Every row gives one point. The ring and each string are closed loops that go straight from each point to the next, and from the last back to the first. Before rounding, they use only three directions, however many columns there are. How many times does the string pass through the ring? Passing back the other way cancels.

Ring:
[[ 15 -18 -34]
 [  8 -11 -42]
 [ -2  -3 -38]
 [-16   7 -16]
 [-21   8   8]
 [-16   0  21]
 [  1 -15  11]
 [  9 -19  -4]]
String:
[[-21  13  27]
 [-29   4  38]
 [-16 -13  11]
 [ -5  -9  -5]
 [ -5  -2   7]
 [ -5   0  32]
 [ -1 -14  26]
 [  3 -26   5]
 [  1 -19 -10]
 [  2  -9  -5]
 [  8  -3   1]
 [ 18 -18 -12]
 [ 26 -33 -33]
 [ 27 -26 -38]
 [ 23 -18 -38]
 [ 23 -30 -60]
 [  9 -23 -44]
 [  2  -9 -24]
 [  1   3 -13]
 [  5   6 -34]
 [  0  -6 -54]
 [ -6 -10 -50]
 [ -6  -6 -23]
 [ -7   2 -14]
 [-14  19  -8]
 [-25  21  -7]
 [-28   5 -11]
 [-20  -2  -7]
 [-10  -2  -4]
 [-12  11  11]]
Times through: 5

Ring:
[[ 29  -2  20  16   4 -18   8  -9]
 [ 17  13  20 -24   2 -20  14  14]
 [-12  20   9 -36  -2 -12   1  26]
 [-34  10  -7 -13  -5   2 -19  18]
 [ -7  -9 -15  12  -4   8 -11  -5]
 [ 24 -14   2  31   1  -5   0 -19]]
String (29 x 8):
[[ 20  -1  26  31   6 -22  -2 -12]
 [ 34  -5  26  35   7 -23   4 -18]
 [ 41  -8  21  26   5 -19  11 -17]
 [ 27  -5  27  43   7 -22  -2 -19]
 [ 11  -1  23  35   5 -19  -9 -11]
 [  9   1   6   0   0  -8   2   1]
 [ 28  -2   9  -3   1 -12  14  -3]
 [ 14   2  10   1   1 -11   4   0]
 [  5   6  23  17   4 -19  -7  -1]
 [ 27  10  31   0   6 -28  12   2]
 [ 30  14  31 -16   5 -28  19   9]
 [ 10  18  31 -12   4 -27   5  14]
 [ -4  11  16  -2   1 -15  -6   9]
 [ -4   8  11  -1   0 -12  -6   8]
 [-12  16  18  -7   1 -17  -9  15]
 [  0   7   8  -9  -1 -10  -1   9]
 [ 13  12   6 -41  -2 -10  17  20]
 [  6  22  12 -57  -2 -15  18  31]
 [ -7  31  20 -60  -1 -21  12  39]
 [-12  24  20 -30   0 -19  -1  27]
 [ -3  27  23 -46   0 -22   9  32]
 [ -9  18  21 -12   1 -19  -6  17]
 [  3   5   7  -5  -1  -9   0   6]
 [ 18   7  10 -23   0 -13  14  10]
 [ 39   9  18 -36   2 -20  31  12]
 [ 38   9  26 -19   4 -25  24   6]
 [ 37   3  16 -14   2 -18  22   2]
 [ 15   1   5  -7   0  -8   8   3]
 [ 13   2  19  16   3 -17  -2  -4]]
Times through: 1

Ring, 10 rows:
[[ 10  15 -11  34  24   5   3 -23 -17   0 -16 -10]
 [  7  16 -14  23  31   3  17 -15  -8 -23 -22   7]
 [  2  12 -15   9  26   1  26  -5  -1 -32 -16  21]
 [ -2   3 -15 -11   9   0  34  11   3 -28   1  34]
 [ -3  -2 -15 -18  -3   0  33  18   2 -16  12  37]
 [  0  -8 -16 -20 -17   1  25  22  -5  10  25  31]
 [  3 -10 -14 -12 -24   2  14  17 -13  30  30  18]
 [  7  -5  -9   5 -20   4   1   3 -21  41  26  -1]
 [  9   3  -6  24  -7   5  -6 -13 -25  35  12 -15]
 [ 11  11  -7  34  11   5  -4 -22 -22  18  -5 -17]]
String, 27 rows:
[[ 14  17 -40   8  51   2  38   4   4 -42 -37  40]
 [ -5  12  -9   0  25   0  35  -1   6 -51 -15  29]
 [  9   9 -40 -12  37   0  47  19   9 -42 -23  54]
 [ 10   3 -34  -9  18   2  34  17   0 -13  -7  40]
 [  4   2 -18  -3   5   2  23   8  -5  -4   4  23]
 [  7  -4 -32 -21   3   1  34  27   0  -3   8  45]
 [  0 -10 -24 -32 -13   0  37  34   2  -1  23  49]
 [-12 -10   1 -27 -28  -1  28  20   0  -5  34  30]
 [ -5   0   1  -2 -12   1  16   1  -8  -3  17  10]
 [  8  -4 -23  -7  -6   3  19  15 -10  18  15  23]
 [ 13 -10 -34 -17 -13   3  21  28 -11  34  22  33]
 [  6 -16 -25 -29 -30   2  22  35  -9  37  38  36]
 [-10  -9   5 -18 -32   0  18  14  -6   8  37  18]
 [-11  -3  10  -6 -21   0  16   2  -6  -5  26   9]
 [  8  -4 -24  -9  -4   2  21  17  -8  14  13  26]
 [  7  -7 -31 -21  -6   2  29  28  -4  11  16  40]
 [  4 -10 -36 -38  -6   0  43  41   5  -4  18  60]
 [-16  -3   3 -24 -12  -2  37  15   8 -36  19  36]
 [  1   0 -31 -26  14  -1  48  28  11 -35  -2  57]
 [ 12   5 -41 -11  27   2  39  20   3 -22 -15  48]
 [  2   6 -13   3  10   2  22   1  -5 -14  -2  19]
 [ -9   7   7   6   0   1  17  -9  -5 -22   6   6]
 [ -5  16  -5  11  29   0  29 -11   3 -52 -20  19]
 [  9  19 -27  16  47   2  31  -7   1 -43 -35  26]
 [ 16  12 -36  13  36   3  24   0  -6 -14 -25  24]
 [  7   7 -19  10  15   3  18  -2  -8  -6  -7  15]
 [ 17  15 -39  12  44   3  30   1  -3 -25 -32  31]]
Times through: 1

Ring, 7 rows:
[[  3 -11 -19  -1 -16  -7   4  13   2   7  -7   4  -2   0]
 [-19  -2 -26  18  -6  -7 -11  15  -3  -8 -19   9  -1  -8]
 [-34   4  -8  23   2 -10 -22   6  -1 -14 -20   5  -1  -9]
 [-31  -1  27  11   0 -17 -27  -9   9  -5 -12  -8  -1  -5]
 [-23  -3  44  -5   1 -14 -15 -17  12   3   5 -13  -2   4]
 [-15   1  27 -17   6  -2   8 -13   5   5  21  -6  -4  14]
 [ -1  -4   4 -17  -3  -1  16  -1   2   9  16  -1  -3  12]]
String (20 x 14):
[[-36  10   3  11  13  -3 -10  -3  -3 -13  -1   4  -2   1]
 [-49  14   6  21  18  -5 -22  -5  -4 -20  -9   4  -2  -4]
 [-43   2  22  25   3 -19 -38  -6   7 -13 -23  -5  -1 -12]
 [-28 -10  35  19 -11 -28 -43  -8  17  -2 -27 -14   0 -14]
 [-14 -13  33   6 -15 -25 -28  -7  17   6 -17 -14  -1  -7]
 [-14  -7  18   1  -8 -14 -13  -4   9   3  -6  -7  -2  -1]
 [-11 -13  39  -2 -13 -22 -21 -11  18   9  -8 -16  -1  -2]
 [ -5 -18  60 -11 -18 -28 -23 -19  25  16  -4 -24  -1   0]
 [-14  -6  31  -7  -4 -13  -9 -11  11   6   3 -10  -2   4]
 [-23   4  18  -5   8  -3   0  -8   2  -2  10  -2  -3   8]
 [-29  12  13  -7  18   4   8 -10  -4  -6  19   2  -4  13]
 [-23  12  28 -23  21   7  19 -18  -2   1  36  -2  -5  22]
 [-14   5  32 -25  12   3  18 -17   3   7  33  -6  -4  21]
 [  1 -11  43 -26  -8 -12   5 -16  15  18  19 -16  -3  13]
 [ -4 -11  26  -9 -12 -15  -6  -7  13  11   1 -11  -2   3]
 [-24   5  12  -2   8  -3  -1  -6   0  -4   8   0  -3   7]
 [-37  14  15  -1  21   3   0 -11  -4 -11  15   2  -3  10]
 [-37   7  49  -3  15 -10 -15 -23   8  -4  11 -12  -3   8]
 [-40  12  14   7  18  -2  -9  -9  -2 -13   5   1  -3   4]
 [-26   1  14   5   3  -9 -12  -5   4  -4  -3  -3  -2   0]]
Times through: 2
String, 19 rows:
[[-52  18 -32  34  19   1 -18  12 -14 -29 -19  18  -1  -9]
 [-34   5 -36  33   1  -7 -21  18  -8 -19 -29  14  -1 -14]
 [ -4 -15 -17  15 -24 -18 -18  16   7   3 -29   1   0 -13]
 [ -3 -12  -8   5 -17 -14  -9   9   6   5 -15   0  -1  -5]
 [-21   4 -10   5   4  -2   0   5  -3  -6  -1   6  -2   2]
 [ -6  -2 -29   1  -5   1  11  14  -5   0  -1  10  -2   3]
 [ 27 -24 -20 -13 -33 -11  13  17   9  21  -6   0  -2   2]
 [  9 -10 -23 -10 -15  -2  16  14   0  10   2   5  -3   6]
 [ -5  -1 -25  -4  -3   3  15  12  -5   1   5   9  -3   6]
 [ 24 -23 -24 -10 -32 -11  12  19   7  19  -8   1  -2   0]
 [ 14 -21 -12  -3 -29 -15  -1  14  10  14 -14  -2  -1  -4]
 [  0 -14  -2   1 -20 -15  -8   7   9   8 -13  -3  -1  -4]
 [ -6 -11  -5   6 -16 -14 -11   8   7   4 -15  -1  -1  -5]
 [-28   6 -15  13   5  -2  -7   7  -5 -11  -7   8  -2  -2]
 [-46  16 -30  28  17   2 -12  11 -14 -25 -14  17  -2  -6]
 [-56  18 -30  39  18  -2 -25  11 -13 -31 -25  17  -1 -12]
 [-43  12 -12  23  13  -3 -16   4  -7 -19 -12   9  -2  -5]
 [-29   6  -2  10   7  -4  -8   1  -2  -9  -4   4  -2   0]
 [-32   8  -6  11  10  -2  -7   2  -4 -11  -3   6  -2   0]]
Times through: 2

Ring, 10 rows:
[[  3 -12   0  25   7 -12   7  11  -1   4   2  -7   0   6]
 [ 21  -2   0  36  17 -15   5  16  -2   3  16 -16  -7   2]
 [ 27   7   0  36  16  -9   2  19  -3   2  20 -20 -12  -3]
 [ 28  14   1  30   9   1  -3  21  -3   1  18 -21 -15  -7]
 [ 23  18   3  20  -2  13  -7  21  -2   1  11 -21 -19  -8]
 [ 10  13   7   4 -18  27  -9  18   1   0  -3 -19 -21  -4]
 [  1   6   8  -2 -23  28  -8  14   2   0 -12 -15 -18   0]
 [-10  -5   6  -3 -23  21  -3  10   2   2 -17  -7 -10   4]
 [-13 -11   5   0 -19  13   0   9   2   3 -17  -3  -4   6]
 [ -9 -15   2  10  -8   0   4   9   1   5 -10  -2   1   7]]
String:
[[ -5 -20  14   2 -15  15   3   3   7  -1 -20 -19 -18  20]
 [  4  -4   4  14  -6   7   0  13   1   2  -3 -13 -10   4]
 [-20  -5  -6   4 -16   2   0  14  -4   9 -10  14  14  -6]
 [-19 -16  -4  10  -8  -7   6  10  -2   9 -10  12  15   2]
 [  9 -25   6  31  15 -18  12   5   3   1   1 -18  -7  19]
 [ 11  -7   4  25   6  -5   4  12   1   2   4 -16  -9   7]
 [ 31 -14   8  43  26 -18  10  10   3  -2  15 -33 -20  17]
 [ 30  -9   3  46  29 -23  10  13   0   1  20 -26 -12  10]
 [ 10   0  -6  31  11 -15   4  18  -5   6  13  -3   4  -5]
 [  2   5  -7  22   1  -7   1  19  -6   8   8   3   8 -10]
 [ 38   9   0  46  25 -15   3  21  -3   1  28 -27 -16  -3]
 [ 60  15   8  54  33  -9   1  21   0  -5  36 -49 -36   3]
 [ 30   9   5  29   9   3  -2  18   0  -1  15 -29 -22   0]
 [  3   9  -4  14  -8   6  -4  19  -4   6   3  -2   0 -10]
 [ 12  21  -4  15  -9  13  -8  24  -5   5   9  -6  -6 -17]
 [ 42  24  12  22  -1  24 -10  22   2  -5  15 -43 -41  -4]
 [ 30  14  12  17  -4  22  -7  18   3  -4   7 -36 -35   1]
 [ -1   6  -1   9 -12  11  -4  17  -2   5  -2  -3  -3  -7]
 [-15  11  -5  -4 -27  20  -8  19  -5   8 -10  11   6 -15]
 [ 17  10  19  -3 -25  43 -11  13   7  -6 -12 -37 -41   7]
 [ 11   2  14   3 -17  28  -6  12   5  -3 -10 -29 -30   8]
 [ -1   1   4   6 -14  15  -3  14   0   3  -7  -9  -9   0]
 [-21   1  -5  -3 -25  13  -4  16  -4   9 -13  14  11 -10]
 [-17 -12   7  -7 -26  21  -2   7   3   2 -23  -4  -7   8]]
Times through: 4

Ring:
[[ -7  -7 -11   1   4   1   6 -11   1 -14  29  11  15 -12]
 [-27  -9 -15  -8  28   8   1 -11  -8   4  13  15  10 -29]
 [-12  -2  -7  -4  20   6 -14   4  -1  10 -13   9  -3 -16]
 [  0  -1  -1  -5  -4   8 -20   9   1  10 -23   3 -11   6]
 [  5  -2   0  -7 -23  10 -18   6   2   4 -17   0 -11  19]
 [ 18  -1   1   4 -33   2 -10   3  10 -14   4  -1  -2  23]
 [ 15  -2  -3   9 -19  -2  -2  -2  11 -21  19   3   8  10]]
String:
[[-47 -15 -19 -24  27  19   3 -19 -21  17  10  19   7 -30]
 [-22  -8 -12 -11  12  10  -3  -8  -8   6   6  12   4 -15]
 [  1   1  -6   9  21  -3 -11   6   8  -4  -2   8   4 -17]
 [-25  -7 -15  -3  38   4   0  -8  -5   3  12  16  12 -36]
 [-60 -21 -27 -27  37  19  16 -32 -27  12  35  25  19 -45]
 [-34 -14 -18 -17  13  14   8 -20 -15   3  24  16  12 -22]
 [ -5  -5  -9   1   4   2  -2  -5   2  -8  14   9   8  -9]
 [ 11  -1  -6  14   1  -7   1  -2  13 -23  24   6  13  -7]
 [ 18  -1  -5  16 -12  -8   4  -4  15 -30  32   4  16   2]
 [ -1  -8  -8  -1 -18   4   5 -11   2 -17  28   7  11   5]
 [ -4  -7  -7  -5 -12   7  -1  -7   0  -7  14   7   5   3]
 [ 28   4   2  18 -16  -8 -12  11  20 -20   3  -1   2  13]
 [ 43   5   6  23 -37 -11  -9  10  26 -34  14  -5   4  28]
 [ 18  -3  -2   6 -34   0  -1  -3  11 -24  22   1   7  20]
 [ -9 -10 -10  -9 -19  10   4 -13  -4  -9  23   8   8   5]
 [  5  -3  -5   3  -8   1  -5  -1   6 -11  10   5   4   3]
 [ 33   5   1  26 -10 -15  -6   9  25 -31  17   0  10   6]
 [ -2  -7 -13   8   4  -4  12 -14   6 -25  43  11  22 -14]
 [-16 -10 -17   3  20   0  13 -18  -1 -17  42  15  23 -28]
 [-47 -18 -24 -20  26  15  16 -29 -20   3  38  22  20 -36]
 [-37 -14 -18 -18  18  14   6 -19 -16   6  21  17  11 -24]
 [ -9  -5  -9  -2  10   4  -5  -3   0  -1   5   9   5 -12]
 [ -5  -1  -8   6  25  -1  -9   3   5  -2  -1  10   5 -21]
 [-32  -7 -16  -7  48   7  -4  -6  -9  13   1  17   7 -42]]
Times through: 5

Ring:
[[  9   2 -28   2  -4   2  -2  -1  14 -39  17   6 -18 -21]
 [ 13 -16 -18  -2 -15  -1  12  13  12  -9   3  -3 -11 -27]
 [ 11 -27  -1  -4 -18  -1  17  16   6  16 -11  -8   1 -21]
 [ -4 -28  30  -5  -9   2   8   3 -12  33 -29  -6  19   4]
 [ -7 -17  33  -1  -2   5   0 -10 -15  27 -27  -3  24  16]
 [  0   2  13   7   5   6  -5 -23  -4   7 -10   0  19  21]
 [  6  14 -11  10   7   6  -8 -25   7 -19   8   4   6  12]
 [  7  14 -26   7   4   5  -9 -16  12 -42  19   8 -11  -6]]
String (29 x 14):
[[  5 -14  16   3  -5   4   8  -8  -3  26 -18  -6  20  10]
 [  0  -8  10   2  -2   4   0  -9  -3   5 -11   0  11   6]
 [-11  -3  27   3   8   7 -12 -23 -15   4 -18   4  19  23]
 [  0   8  13  11  10   8  -7 -31  -4   7  -9   0  24  30]
 [ 13  13  -6  15   6   7   1 -29   9   5   2  -3  20  22]
 [ 14   9 -11  12   3   5   2 -21  11  -1   5  -3  12  12]
 [ 10  20 -14  15  10   7  -7 -32  10 -16  11   2  11  19]
 [  0  20  -6  11  13   8 -16 -33   2 -29   8   8   6  18]
 [ -7   3   6   2   6   6 -14 -17  -6 -22  -3   8   2   7]
 [  2  -2   0   3   0   4  -3 -11   1  -9  -3   2   4   3]
 [ 13   7  -8  11   2   5   2 -20   9   1   2  -3  13  12]
 [ 14  14  -2  17   8   7   2 -33   8  14  -1  -5  26  29]
 [ 10  -2   1   8  -1   4   5 -14   5  12  -6  -5  16  10]
 [ -3  -7  12   1   0   4  -4 -11  -6  -1 -11   2   9   6]
 [-14 -13  33  -2   3   6  -9 -14 -18   9 -24   4  17  16]
 [-16 -20  40  -5   0   5  -7  -9 -22  18 -31   2  19  15]
 [  2 -11   7   1  -5   3   2  -4  -1   4 -10  -1   7  -1]
 [  8 -16   6   1  -9   2  10   0   2  19 -12  -6  11  -2]
 [ -6 -20  19  -5  -7   2   0   2  -9   7 -18   0   7  -3]
 [ -8 -21  20  -6  -7   2  -2   3 -11   3 -18   2   4  -6]
 [ -5 -35  24 -11 -16   0   8  17 -11  19 -26  -3   4 -15]
 [ 17 -40   5  -6 -27  -3  30  26   7  43 -21 -16   9 -23]
 [ 20 -32  -1  -2 -24  -2  28  20  10  38 -15 -15   9 -20]
 [ 13 -19  -2   1 -13   1  15   6   7  18  -9  -8   7 -10]
 [ 18 -30   3  -1 -21  -1  26  16   8  40 -17 -15  12 -14]
 [  6 -41  24  -7 -21  -1  22  19  -5  49 -31 -13  17 -11]
 [-12 -38  43 -11 -12   1   6  10 -21  34 -38  -4  17  -1]
 [-11 -23  32  -6  -5   3  -1  -1 -16  16 -27   0  13   4]
 [  4 -14  11   1  -6   3   6  -4  -2  17 -14  -4  13   3]]
Times through: 0
String, 26 rows:
[[ -8  10  -8   2   9   6 -20 -18  -2 -49  10  14 -12  -2]
 [ 10  -2 -12   5  -4   3   3  -6   9  -9   4  -1   0  -5]
 [ 21  10 -40   9  -4   2   4  -7  24 -32  23   1 -13 -16]
 [ 11  11 -43   4  -2   2  -6  -3  20 -60  29   9 -28 -27]
 [  3   2 -30  -2  -4   2  -9   2  11 -57  20  11 -29 -29]
 [ -1  -7  -9  -3  -4   2  -6   1   2 -31   4   7 -14 -17]
 [ 11  -9 -11   2  -8   2   7   1   9  -5   1  -2  -2 -12]
 [ 20 -14 -21   2 -15   0  17  10  17   2   4  -7  -4 -22]
 [ 11 -12  -7   1 -10   1   9   3   8   2  -3  -4   1 -11]
 [  5 -17   0  -2 -10   1   6   5   2   1  -7  -2   0 -13]
 [ 24 -24 -10   1 -21  -1  27  15  15  31  -8 -15   7 -18]
 [ 20 -42   7  -5 -28  -3  34  27   8  54 -24 -19  14 -21]
 [ -2 -46  36 -11 -21  -1  18  21 -13  47 -38 -10  16 -10]
 [-11 -24  28  -7  -6   3  -2   2 -15  10 -24   1   9  -1]
 [  6 -14   6   1  -7   3   7  -2   1  12 -11  -4   9  -1]
 [  5 -21  20   1  -9   3  12  -1  -4  35 -23  -9  21   6]
 [  1 -24  35   1  -7   4  11  -6 -11  51 -33 -10  33  19]
 [  3 -11  10   2  -4   4   4  -7  -2  13 -13  -3  13   6]
 [ -6  -9  18   0   1   5  -5 -12  -9   3 -15   2  12   9]
 [-15  -3  37   3  10   8 -13 -27 -20  12 -24   4  26  32]
 [ -7   6  24   8  12   8 -12 -32 -12   8 -15   3  26  33]
 [-11   1  15   2   8   6 -15 -20 -11 -15  -9   8   7  13]
 [  4   0  -1   5   1   5  -3 -14   2  -6  -2   1   7   6]
 [ 17   9 -17  12   1   5   4 -18  14  -4   8  -3   9   7]
 [ 18  27 -32  18   9   7  -6 -31  20 -30  23   3   2  11]
 [  2  27 -26  11  14   7 -20 -30  10 -57  24  13 -11   5]]
Times through: 3
